Rows are points. Each copy is the shape, with its points in the same order, stretched, turned, moved and blurred by noise. Say if it was mirrored as well.
In the rows, zero is written as 128.

Shape, 7 rows:
[[218 134]
 [144 117]
 [ 78 130]
 [109 147]
 [103  68]
 [181 156]
 [137 141]]
Copy 1:
[[177  59]
 [119  89]
 [ 83 139]
 [121 135]
 [ 50  79]
 [173  94]
 [132 109]]
Copy 1 is: only turned
Copy 2:
[[162 215]
 [146 142]
 [103 105]
 [100 142]
 [168  76]
 [130 195]
 [123 161]]
Copy 2 is: only turned
Copy 3, 7 rows:
[[213 169]
 [155 104]
 [ 91  71]
 [109 106]
 [141  38]
 [169 162]
 [138 120]]
Copy 3 is: only turned
Copy 4:
[[207 180]
 [156 129]
 [102 117]
 [118 147]
 [151  59]
 [171 182]
 [139 148]]
Copy 4 is: only turned

Shape (7 x 4):
[[114 155 150 169]
 [105 138  79  95]
 [106  68 126  98]
 [152  86 154  63]
 [200 169  43 136]
 [192 113  92 104]
 [130 137 171 158]]
Copy 1, 7 rows:
[[ 78 130 146 166]
 [108 109 104  71]
 [155  54 101 119]
 [206 101 112 123]
 [100 202  47 101]
 [157 150  59 118]
 [111 122 145 182]]
Copy 1 is: only turned
Copy 2:
[[182 124 106  94]
 [ 94 159  89 132]
 [ 88  89 107 158]
 [110 107 175 167]
 [179 221  73 201]
 [151 157 115 215]
 [189 111 131 105]]
Copy 2 is: mirrored
Copy 3, 7 rows:
[[119 146 195 135]
 [115 177 101 163]
 [111 117 102  92]
 [176 121  95  70]
 [170 133 134 236]
 [179 102 103 158]
 [141 129 185 102]]
Copy 3 is: only turned

Shape (11 x 8):
[[ 77  49 134  92 177 154 132  91]
 [ 97 127 179  98 160 167  82  83]
 [127 154 147 189 125 123 181 138]
 [107 178 154 192 112 132 151 136]
 [102 100 141 139 102 142 118  87]
 [ 91 130 185 174 123 155 119 182]
 [ 60  64 218 116 149 131 111  50]
 [140 105 124 138 135  67 136 142]
 [165 130 128 163  76 137 161 190]
 [209  66 113 183 146 110 158 146]
 [188 147 145 121 103 119 198 157]]
Copy 1, 11 rows:
[[107  84  65 142 231 148 118 184]
 [165 141 104  77 202 135 133 176]
 [148 126 108 167 159 158 152  51]
 [174 157 106 153 139 160 168  70]
 [160  91  80 123 156 159 156 145]
 [171 162 146 157 180 177 183 129]
 [174  97  72 109 238  96 187 180]
 [124  76 134 169 134 114 127 103]
 [134  90 159 154 125 206 154  79]
 [148  31 148 190 170 160  76  73]
 [110  75 155 123 157 166 147  40]]
Copy 1 is: mirrored
Copy 2:
[[ 60 120 139  72 154 171 100  44]
 [110 199 146  79 109 172 111  87]
 [161 119 162 138 183 118 158 144]
 [150 161 165 154 167 127 136 148]
 [136 140 156 140 126 156 118  70]
 [102 158 203 136 123 146 140 153]
 [ 81 184 168  95 129 193 167   7]
 [116  85 140 137 140  66 119 102]
 [163  72 168 153 125 115 132 176]
 [175  27 186 100 167  78 103 104]
 [175  66 127 100 144 103 167 171]]
Copy 2 is: only turned

Shape (12 x 9):
[[168 121 121 147 132 227 141 103 169]
 [  7 137 180  95 123 107 109 140 161]
 [159 118 114 148 116 105 114  91  96]
 [135 123  43 129 170 112 109  90 140]
 [124 178 121 130 130 228 130 100 154]
 [ 88 112 168 151 155 129 113 113  81]
 [166 170 161 118 155 169 121  93 132]
 [166 109 171  60 165 103 111 216  56]
 [154 138 138 156 162 130 174 184 143]
 [ 99 153 148 102 120 106 183 131 137]
 [147 146 108 148 127 103 115  98 158]
 [ 96 154 111 151 111  97 106 118 115]]
Copy 1 (12 x 9):
[[128  84 172 124 147 130 146 190  91]
 [186 190 159 190  49  61 101 144 181]
 [134 133 126 102 154 163 161  84 111]
 [ 74 114 136 120 103 151 161 130 200]
 [126 136 190 103 113 113 163 213  97]
 [165 147 121  98 169 101 134 114 173]
 [138 129 214  93 155 127 162 123 104]
 [ 74 156 137  38 153  59  48  53 135]
 [ 72 121 171 167 185  82  91 117 157]
 [130 146 181 174 123  76 156  96 121]
 [131 140 176 165 121 158 151 106 142]
 [128 184 132 154 107 137 153 133 142]]
Copy 1 is: mirrored
Copy 2:
[[176  95 101  34 169 127  95  79 127]
 [ 64  95 140 125  67 151 214 214  45]
 [127 172 133 162  96 134  91  75 128]
 [ 50 169 120 139 160  86  84  89 122]
 [153 124  69  54 157 166 115 125  97]
 [137 114 156 170  89 154 105 154 105]
 [163 140 144 100 143 199 119 107  96]
 [149 143 207 235 200 185 175 154 176]
 [191 175 203  98 175 119 124 148 147]
 [152 170 152 138 133 138 178 164  62]
 [101 179 143 101 100 130 114  91 108]
 [ 93 190 119 150  72 136 122 133 113]]
Copy 2 is: mirrored
Copy 3, 12 rows:
[[142 186  86 141 152 200 147 113 203]
 [112 207 151 100  69  96 144  88  73]
 [109  94 151 187 141 137 108 126 157]
 [179  95 142 132 158 110 130 104 149]
 [103 192  47 114 161 186 161 106 166]
 [ 67 183 173 172 139  98 137 135 136]
 [ 78 140  88 130 124 144 161 104 215]
 [ 25 103 239  73 130 122  61 150 194]
 [116 132 147 126 103 122 131 195 191]
 [101 108 143 127  88 152 168 136 115]
 [151 103 110 157  99 120 123 117 163]
 [112 124 122 157 122 110 102 140 107]]
Copy 3 is: mirrored
